Each point is reached from the start by the listed moves, each made 0, 1 or 2 times, or once backwards (-1), plus a little noise. Say if it took an odd or an even number of moves. Then give how often each move was made.

Moves:
(1): [-22 -36   4]
(2): [ 3 -7 56]
(3): [-16  10   1]
Start: [4 6 9]
Points:
[-58 -52 -39] -> even (2, -1, 1)
[-67 -53  76] -> odd (2, 1, 2)
[-9  8 66] -> even (0, 1, 1)
[-52 -12  15] -> odd (1, 0, 2)

Moves:
(1): [ -5  -7   6 -10   6  10   2  13  -7   4  -1]
(2): [ -4  13   8  11 -12  -1   2  -2   1   6  -4]
(3): [-11   1  10  -5   8  27  -7  -8  -5   2  17]
(4): [ 15  12   9 -17  -7   4  -3  -7  15   2 -13]
(5): [ -4   3  10   1  17   5   6   8  -6 -12  -8]
(6): [  1  -8  -9  -4   6  18  19  -6 -20  14 -11]
(7): [  1  -8  13   4   6  -3   2 -22  -5   3 -12]
(8): [  5   2  -4   5 -14   6 -23   8 -14  -4  -4]
Start: [-4 11  8 -9 -3 -7  3  4 -4  1 -2]
Points:
[  0  32  14  -1   9 -41   2  57  16 -44 -12] -> odd (0, 0, -1, 0, 2, -1, -1, 0)
[-34  -7  35  23  30  72  17 -61 -95  25 -16] -> odd (-1, 1, 2, -1, 1, 2, 2, 1)
[ -7  19  92 -55  13  66 -10 -47  -7  30 -21] -> odd (2, 1, 2, 2, 0, 0, 2, 0)
[ 10  24 -17   4 -18  22 -21  32 -46 -10 -17] -> even (-1, 0, 0, 0, 1, 1, -1, 2)

Moves:
(1): [-11   4  11  -8   6   3  -7   2   3  -4   5   6   6   9  14  -3]
(2): [-12   6  -5  -2   6  -5   9  -8  -3   1   5  -6  -1  10   8  -2]
(3): [  1   2  14  -7 -14   9  -3  -4   0  -7   1  -2  -4  -2  -1  -8]
(4): [  1   0  -4  -1   0   3   2   7  -5   7   6   4   1   7 -12   8]
(5): [  4  -2  -7  -7   3   3   0  -7 -10   2 -14  -1   7  -7   3  -5]
(6): [  0   7   8   2   1  -8 -17 -17   2  -5 -14  -6   1  -3   2   0]
(7): [-4 -3 -8 10 11  8 -7 -2 -1  4  7 -7 -2 -4  4  3]
(8): [  6   4 -14 -15  -7  11  -7   9  -3   7 -19   8  -5   1 -10   0]
(9): [ -3  -8   0  -8 -11  -8  13  11   2  15  -8  -2   0  11   6   5]
(10): [  2   6  10  -5  18  19  -8  -2   3  -2  12   4 -20  -3   3   7]
(11): [  6 -12  -4  -1   4   0   0  -6  13   4   3  12   1   2  -8  -7]
(12): [-5 -3  2  0 -2  4 -4 -1 -5 -7  3 -4 -4 12 -3 -2]
(13): [  8   3  -5  14  13  -3 -16  -2 -11   2   3   5  -7  -6   8  -8]
(14): [-15   5  -2  -3   1  -2  11  -4 -16  -2  -8   7   3  -5   1  14]
Start: [ -9   6  -2  -5   1  -5  -8  -4  -9 -11  -1  -6  -6   2  -2  -4]
Points:
[  0 -25   6 -29  13 -28  -5 -22  39  12 -10   0 -25  48  10 -22] -> even (0, 1, -1, -1, 0, 1, -1, 0, 2, 1, 2, 1, 0, -1)
[-35  26  -5  20  18   1 -42 -17 -63 -25  -2 -24 -20  12   3  17] -> even (0, 0, 0, 1, 0, 1, 1, 0, 0, 0, -1, 2, 1, 1)
[-25  33  27  15  54  12 -79 -95 -57 -46   9 -45 -40   2  46 -42] -> odd (0, 2, 2, 0, 2, 2, 1, -1, 0, 1, 0, 2, 2, 0)
